Rows are points. The points of each table are mixes of a few directions, plus a little noise. How many directions does each table use, and how many do they share? Where both have some left over, give the other angles between the two spaces (their principal angles), to ten degrees, smallest first.

First (6 x 3):
[[-2.2 -0.3  1.3]
 [-2.8 -2.0 -6.8]
 [ 7.7  2.3  1.9]
 [ 3.8  2.1  6.0]
 [-2.5 -0.5  0.5]
 [-4.0 -1.5 -2.9]]
Second, 5 rows:
[[ -0.1   1.0   5.1]
 [  0.1  -2.1 -10.7]
 [ -0.1   1.0   5.2]
 [  0.0  -0.5  -2.1]
 [  0.0   0.5   2.5]]
Directions: first 2, second 1, shared 1

First:
[[ 1.5 -1.1 -0.9  0.1  0.7 -1.5  1.6  0.5]
 [-1.0 -6.4  3.1  5.3 -7.2 13.4  1.0  4.2]
 [ 4.9  1.8 -1.7 -0.3 -3.6  1.2  1.2  3.5]
 [-6.1  3.0  2.3 -2.1  4.9  0.8 -3.5 -3.9]
 [ 0.9  2.9 -0.6 -0.6 -3.8  0.5  0.0  1.3]
 [-1.7 -0.4 -1.5 -0.7  1.4 -6.1  4.1 -1.7]
 [ 3.4  0.1 -1.8  0.4 -1.6 -7.7 -2.2 -1.2]
 [-1.8  0.3  1.1 -2.0  9.2 -0.5 -2.3 -2.8]]
Second, 10 rows:
[[  2.9  -1.4   3.8   1.1   5.7   3.0   0.7   0.2]
 [  2.6   0.5  -1.0   1.6 -10.5   0.0   0.8   0.0]
 [ -4.6   1.9   2.7   0.8  -6.8   3.0   0.1  -4.0]
 [ -1.8  -1.1  -1.3  -0.7  -1.4   0.8  -1.7  -3.4]
 [ -3.3   0.7   5.5   0.4   3.6   4.7   2.4  -3.4]
 [  3.9   1.2   2.7   1.9  -5.2   1.9   7.0   1.4]
 [  5.7  -1.8  -1.6   1.2   1.1  -2.0  -5.1   4.0]
 [  1.0  -3.4  -2.8  -1.7   4.8   0.0  -1.7  -2.5]
 [ -1.3   1.1  -1.0  -1.1   1.9  -1.8   2.4   1.3]
 [ -5.1   2.4  -7.0  -3.5   6.7  -9.7  -5.0   6.5]]
Directions: first 5, second 5, shared 3; angles 50, 70

First (11 x 14):
[[  0.3  -3.9   1.6  -0.8   1.1   0.9   2.3  -1.3  -1.2  -2.8  -0.1   2.3
    1.0  -2.1]
 [ -0.2   2.8  -1.0   0.4  -0.8  -0.7  -1.4   0.9   0.7   1.9   0.0  -1.6
   -0.6   1.4]
 [ -0.1   1.6  -0.6   0.2  -0.5  -0.4  -0.8   0.4   0.5   0.9   0.1  -0.9
   -0.4   0.7]
 [ -0.4   5.4  -2.3   1.1  -1.6  -1.5  -3.2   2.0   1.7   4.1   0.0  -3.3
   -1.2   3.1]
 [ -0.3   2.7  -1.1   0.4  -0.9  -0.7  -1.5   0.9   0.7   1.8   0.0  -1.7
   -0.7   1.6]
 [ -0.4   4.2  -1.7   0.7  -1.2  -1.3  -2.3   1.5   1.1   2.9   0.1  -2.5
   -1.0   2.3]
 [ -0.3   3.9  -1.6   0.7  -1.2  -1.1  -2.4   1.3   1.1   2.8   0.1  -2.4
   -1.1   2.2]
 [  1.5 -21.8   9.2  -3.9   6.4   5.9  12.8  -7.5  -6.2 -15.7  -0.6  13.2
    5.5 -12.2]
 [ -0.3   4.6  -2.1   0.8  -1.3  -1.3  -2.6   1.6   1.3   3.4  -0.1  -2.6
   -1.1   2.6]
 [  0.1  -0.8   0.2   0.0   0.2   0.2   0.4  -0.3  -0.2  -0.7   0.1   0.6
    0.1  -0.4]
 [  0.0   1.7  -0.8   0.4  -0.6  -0.4  -1.0   0.6   0.6   1.2   0.0  -1.1
   -0.5   1.0]]
Second (9 x 14):
[[ 0.3  7.3 -2.6  3.8 -1.3 -0.5 -3.5  3.0  1.3  5.6  2.0 -5.6 -1.4  6.0]
 [ 0.7 -3.2  1.5  0.7  1.3  1.6  2.1 -0.8 -1.2 -1.9  0.8  1.2  1.0 -0.8]
 [-2.7 -1.7 -0.9 -8.8 -2.2 -4.5 -0.9 -2.2  1.7 -2.9 -6.3  5.3 -1.2 -7.3]
 [-2.9  5.3 -3.6 -6.6 -4.1 -5.9 -4.8  0.5  3.4  2.4 -5.5  0.5 -2.8 -2.6]
 [ 2.4 -0.1  1.3  7.2  2.2  4.2  1.6  1.3 -1.8  1.3  5.2 -3.5  1.4  5.2]
 [ 4.0 -4.1  3.7 10.5  4.8  7.7  4.8  0.6 -4.1 -0.8  8.2 -3.2  3.1  6.1]
 [-2.4  2.8 -2.4 -6.2 -2.9 -4.7 -3.2 -0.2  2.5  0.9 -4.9  1.6 -2.0 -3.5]
 [ 0.0 -0.4  0.2 -0.4  0.1  0.0  0.2 -0.2 -0.1 -0.3 -0.1  0.5  0.1 -0.4]
 [ 0.7 -6.1  2.7 -0.1  2.1  2.2  3.8 -2.0 -1.9 -4.2  0.6  3.2  1.7 -2.7]]
Directions: first 1, second 2, shared 1

First, 11 rows:
[[  9.6   3.5   2.2  -0.9   0.1  -1.2   7.5  -2.4  -7.6  -0.7  -0.3   2.5
   -5.4  -4.2   0.5  -4.1  -2.6  -1.6   4.5  -5.0   1.5   0.8   0.7   0.7]
 [ -1.4  -3.5   0.5   0.5   1.6  -1.5  -2.9  -1.6   1.7  -0.8  -0.6  -6.1
    4.9   3.1   2.0   2.6  -9.8  -2.5   4.0  -2.2  -2.3   8.0   0.3   7.4]
 [  2.2   2.3  -1.6  -2.8  -1.4   1.7   8.8   2.3  -1.3  -2.4   1.6   4.8
    0.8   0.9   5.6  -3.0   9.4  -1.1   1.9  -4.3   3.2  -1.2  -3.8  -0.7]
 [  4.0  -7.9   3.9   0.0   0.3  -2.7   1.5  -2.2   1.8   1.4  -2.0  -0.1
    0.4   2.7  -2.9   0.3  -2.3   1.2  -1.6   3.6  -1.9  -1.7   0.2   3.7]
 [  1.6   2.1  -1.0   0.4  -2.0   4.3   0.2  -0.1  -1.0  -1.0   1.8   2.5
   -1.8   0.2   4.7  -3.8   5.4   2.7  -5.2   3.2   0.9  -5.5   0.4  -1.3]
 [ -6.0  -2.8  -2.8   1.2   1.1  -1.3  -2.4   0.3   6.0   2.1   1.2  -6.3
    9.0   4.6   4.3   3.1  -4.7  -0.7   0.8  -0.8   0.6   3.2  -0.3   4.9]
 [ -1.5   3.0   0.2   0.1  -0.7   1.9  -3.5   1.4  -1.2  -0.8  -0.5   4.3
   -5.7  -3.5  -5.5   0.0   5.7   2.1  -3.5   3.9  -1.0  -4.1   0.6  -7.3]
 [  2.2  -3.1   0.1   0.4   0.8  -1.7   3.0  -2.0   1.1   1.1   0.2  -3.9
    4.9   3.2   4.8  -0.6  -5.3  -1.1   1.9  -2.5   0.9   2.5  -0.1   6.7]
 [ -4.7   0.8   0.5   3.5   0.9   0.2 -11.7  -1.3   1.1   2.7  -1.1  -2.9
   -3.3  -3.2  -7.4   2.9  -5.6   3.0  -4.9   6.8  -3.0  -2.2   4.5  -4.3]
 [ -4.6   1.9  -0.3  -0.4  -1.5   4.7  -6.9   2.7   0.3  -3.8  -0.6   3.7
   -4.4  -0.6  -3.2   1.1   6.9   1.6  -4.3   5.3  -2.9  -1.8  -0.6  -5.8]
 [ -1.3   4.4  -2.3  -1.9   1.2  -4.1   7.0   2.5  -0.9   1.8  -0.1   1.8
    1.0  -3.0  -2.5   1.4   2.8  -3.0   6.4  -8.2   4.2   1.8  -2.0  -3.9]]
Second, 11 rows:
[[  1.4   1.1   7.4  -2.6  -3.1  -3.1  -3.4  -4.1  -0.5   2.2   5.9  -1.2
   -1.5  -2.4   4.4   5.0  -5.0  -3.7   4.0  -2.9   3.9   3.0  -6.1  -2.2]
 [ -2.6  -9.2  -7.2  -3.9  -0.5   5.0  -0.5  -1.8  -1.3  -0.6  -2.8   2.3
    1.9   0.4  -2.8  -0.2   5.4   2.8  -4.8   8.8  -7.4  -4.6  -0.6   1.2]
 [ -0.3   1.8  -3.2   3.8   1.7   1.3  -2.5   4.2   2.1  -5.5  -4.7  -1.2
    2.7   0.8  -5.5  -5.7   0.3  -0.1  -3.2  -2.1   4.5   0.6   3.5   2.1]
 [  1.6   4.8  -1.9   4.3   3.8  -0.7   2.8   5.5  -1.6   0.3  -2.4  -0.1
   -2.5   1.3   1.9  -3.8   0.5  -0.3   2.7  -3.0   0.3   1.4   6.7   1.3]
 [  0.9   3.4   0.9   2.0  -0.9  -1.4  -4.7   1.3   2.3  -4.8  -3.0  -1.2
    0.8  -2.1  -5.6  -2.6  -3.7  -1.3  -2.4  -6.2   8.3   2.7  -0.4   0.7]
 [ -3.2  -3.9  -5.7  -0.4   1.6   3.3   8.5  -0.5   2.0   1.7  -3.2   2.6
    2.8   3.9  -3.5  -0.3   7.3   7.3  -4.7   7.6 -10.1  -6.4   2.9   0.2]
 [  0.5   1.2  -0.8  -0.8  -2.2  -1.3  -2.3  -1.5   2.3  -3.3  -4.7   1.2
   -0.5  -3.5  -8.5  -0.4  -2.6   2.0  -4.9  -5.1   5.1   0.7  -1.8   0.0]
 [ -0.6  -4.2   0.5  -4.3  -1.0   0.4   3.9  -4.0  -2.2   5.5   3.4   2.0
   -2.0   0.1   4.6   5.2   2.2   1.7   1.7   5.2  -7.7  -2.5  -2.5  -1.6]
 [ -0.5   0.6   6.4  -0.3  -1.7  -1.2  -2.4  -2.3   1.7   0.4   6.0  -2.7
    2.9   1.1   3.8   2.5  -2.2  -3.1   2.6   0.4   2.7   1.1  -4.5  -1.4]
 [  1.8   2.7   5.5  -0.3   1.0  -2.7   3.8  -0.6  -3.4   6.7   7.0  -0.5
   -3.8   1.0  11.1   4.2  -1.2  -2.6   8.3   0.0  -3.3   1.6  -0.1  -1.9]
 [  1.1   1.7  -1.5   2.4   1.5   0.3  -3.3   3.8  -1.4  -2.5  -1.8  -1.0
   -0.7  -0.4   0.2  -3.7  -1.2  -2.8   1.1  -2.6   3.7   2.3   2.9   1.5]]
Directions: first 6, second 5, shared 0; angles 30, 50, 60, 70, 80
